Rows are points. To make a cloud, some directions were put in groups of two or more. Within a group, all points are equally far from the middle, so they leave a hole (a ring in 2 directions, a hollow ball in 3). The other directions are filled evenly. Then the cloud was stretched, turned, moved and blurred a little. How many holes are there, and how many directions does each take, smallest first?

Cloud (14 x 2):
[[ 61  18]
 [ 24 -51]
 [ 28 -50]
 [ 61  18]
 [ 27 -51]
 [-28 -26]
 [-30  27]
 [ 65   4]
 [ 64 -13]
 [ 41 -45]
 [ 65   3]
 [-35  10]
 [-30 -22]
 [ -8  48]]
Holes: 1 (2)

Cloud (20 x 3):
[[-28  62 -47]
 [ -5  69 -56]
 [-82 -15   3]
 [-69  21 -30]
 [ 31  18 -24]
 [ -6  65 -45]
 [-70  24 -13]
 [ 10   2  38]
 [-69  18 -32]
 [-88 -10  25]
 [ 26 -17 -76]
 [-21 -49 -21]
 [ 14 -14  28]
 [ 24  -4  -2]
 [ -3 -49  37]
 [-57  39 -51]
 [ 34  21 -33]
 [ -9  49  -3]
 [ 22  30 -15]
 [ -7 -40 -40]]
Holes: 1 (2)

Cloud (21 x 3):
[[ 23 -51 -23]
 [ 29  57   8]
 [-50   8  38]
 [ 52 -14  -6]
 [ 39 -39 -39]
 [ 50  14 -30]
 [ 36 -44 -33]
 [ 31 -36  25]
 [-20 -19  83]
 [ 12 -38  44]
 [-54  23  -7]
 [-32 -12  72]
 [ 13 -44  27]
 [-53 -13   1]
 [ 29  56   2]
 [-29  44 -56]
 [-40 -26  18]
 [ 43  65  49]
 [ 36  66  38]
 [-31 -43  -3]
 [ 42 -21  74]]
Holes: 1 (2)

Cloud (28 x 4):
[[-57 -37  -1   3]
 [ -1  18  78 -41]
 [ 36  -6  48  46]
 [ 40  67 -13 -11]
 [-51 -18  65 -14]
 [-57 -17 -35  -3]
 [ 14 -32  -1  53]
 [ 19  -7 -36 -69]
 [  3  47 -32  45]
 [-71   5 -28 -20]
 [ 29  72 -15  -8]
 [ 14  13 -69  -7]
 [ -8  -1 -63  19]
 [ -2  -2  -5 -86]
 [ 11  50  52 -53]
 [-23   7 -57 -46]
 [ 47  49  39 -27]
 [  8 -22   9 -78]
 [-26 -54  37 -21]
 [ 66 -16 -11 -32]
 [  5 -18  14 -81]
 [-34 -49  41 -20]
 [-50  -1  72   1]
 [ 61  27 -36 -20]
 [-50  50  24  35]
 [ 39 -14 -29 -59]
 [ 62 -35  16  -3]
 [-32 -17 -52   9]]
Holes: 2 (2, 2)
